Each row of a before or after table is a point. One or more steps were done to the points. Then noise was added and the rows were shuffled. The steps act on columns, c1 being the first. What was done? A step turns or swaps two columns, mirrors them in a line or flattens them onto one, adds a multiple of one to another, or multiplies or shifts one. Angles are multiples of 10 degrees, from the lower column toward the higher: turns from -170 to 170, lines from 10 to 170 but not 90. Use the fewest steps. Two steps may share a column if one is a turn and the other turns, adds or multiplies; they go together, in the order done. Otherwise the lowest column goes first.

Before, 11 rows:
[[-14  -4  12]
 [-23  18   9]
 [ -1 -24  -6]
 [ 15  11 -12]
 [-25 -60  -8]
 [  6   8  -9]
 [  8 -16 -10]
 [  3   8   1]
 [-20   8  -4]
 [  4 -26 -18]
 [-11  10 -12]]
After (11 x 3):
[[ -7   9 -19]
 [-17  -3  -4]
 [ 12   8   0]
 [ -5 -61 -26]
 [ 18 -27  -5]
 [ 19  11   8]
 [  4  10 -14]
 [-20  18 -14]
 [  4 -23  -4]
 [ 13 -16   1]
 [  2   8   3]]
Steps: turn c1 and c3 by 60 degrees

Before:
[[-10  12 -36   3]
 [ 31   4  -3 -25]
 [ 14 -32 -37 -18]
 [  8 -34  -8 -17]
 [ -2  26  -1  27]
 [-53 -22  27  31]
 [  1   7 -32  -2]
 [ 20   1  -9 -37]
 [ -5  33 -24  -3]]
After:
[[ 12  -5 -34  15]
 [  6 -23  32  -3]
 [-12  26 -24 -59]
 [  1 -32   7   1]
 [-25   0  27 -10]
 [ -1 -36  11  -8]
 [ 12 -38 -32  19]
 [ 10  -7   5  38]
 [ 28 -10   3  33]]
Steps: turn c1 and c4 by 110 degrees; swap c2 and c3

Before, 9 rows:
[[ 23 -17  18  -3 -35 -29   4   7]
 [  3  17 -21 -14  21  -7  11 -13]
 [ 28  -3  16   9 -20 -23 -15  24]
 [-30 -13  -4  -3  18  -3  -2  -5]
 [-12  20   5  15 -19  -9  41  -9]
 [ -3 -33 -13  -7   3 -11 -11  29]
 [ 24  15 -16  15 -12 -13   8 -19]
 [ 22   6  -7  -1   4  11   4  -7]
 [ 14 -10 -11   3  27 -10   9  -5]]
After, 9 rows:
[[-28  17 -15   3 -20 -14   8 -17]
 [  7 -38 -13   4  14 -10 -11  22]
 [ 26 -12  -4 -17  20  -4  -1  -8]
 [  7  19 -21  11  10  -7  11 -11]
 [-27  -7  17  11  -6 -22 -14  23]
 [-16   7  -7  15   0  11   5  -5]
 [  0  21   6 -19 -59  -9  42  -5]
 [-13  -9 -12   7  18 -11  10  -6]
 [-15 -18  18  17 -40 -30   4   4]]
Steps: turn c1 and c4 by 140 degrees; turn c2 and c8 by 10 degrees; add -1 times c7 to c5

Before (12 x 9):
[[-31  10 -11   8   2   7   1  -7  -8]
 [  6  23 -10   5  13  20  14  19   0]
 [  1  13 -25   5 -18   5 -11  -7  13]
 [ -9  19  23 -20 -40  -4  28  10   9]
 [ -4 -16 -12  -5  -3 -14   7 -19  25]
 [  2  29  12 -15  30  16   5 -25 -15]
 [-25  -7  30  -2 -15   9  18 -12  26]
 [  0  22  16  19  -8 -20  -9   1   5]
 [ -6  18   9  -2   8   9 -59  14 -15]
 [-17   9   6  12   2  25 -15   5 -11]
 [ -2   9   1  -9  28 -26  33 -17  10]
 [ -7  -2   7   7 -17  -1  21  -7 -20]]
After (12 x 9):
[[-12 -14 -12  15  -2  26  21  14 -14]
 [ -8 -18  30  -4  31   9  -9 -29  11]
 [-12  60   8  -6 -19   9  16   5  -5]
 [-14   1 -13  26  -8   8  10 -28  -2]
 [ 16 -33   4 -27   6 -22   9 -13 -29]
 [-15 -26  26 -62  15  -4  16   2  38]
 [  5  12 -27  17  16   6  15  -3  16]
 [-14  16   4  36 -10  25  10  -8   0]
 [ 12  -6 -14 -14  25 -15 -14 -15  -2]
 [  0 -24   7  25 -17  -1  -2 -10  22]
 [ 19  -3  10 -47 -22  15  29 -16 -29]
 [  1  12  16  57   5 -22  20   2   4]]
Steps: turn c1 and c8 by 50 degrees; turn c2 and c7 by 90 degrees; multiply c4 by 3; turn c5 and c9 by -100 degrees
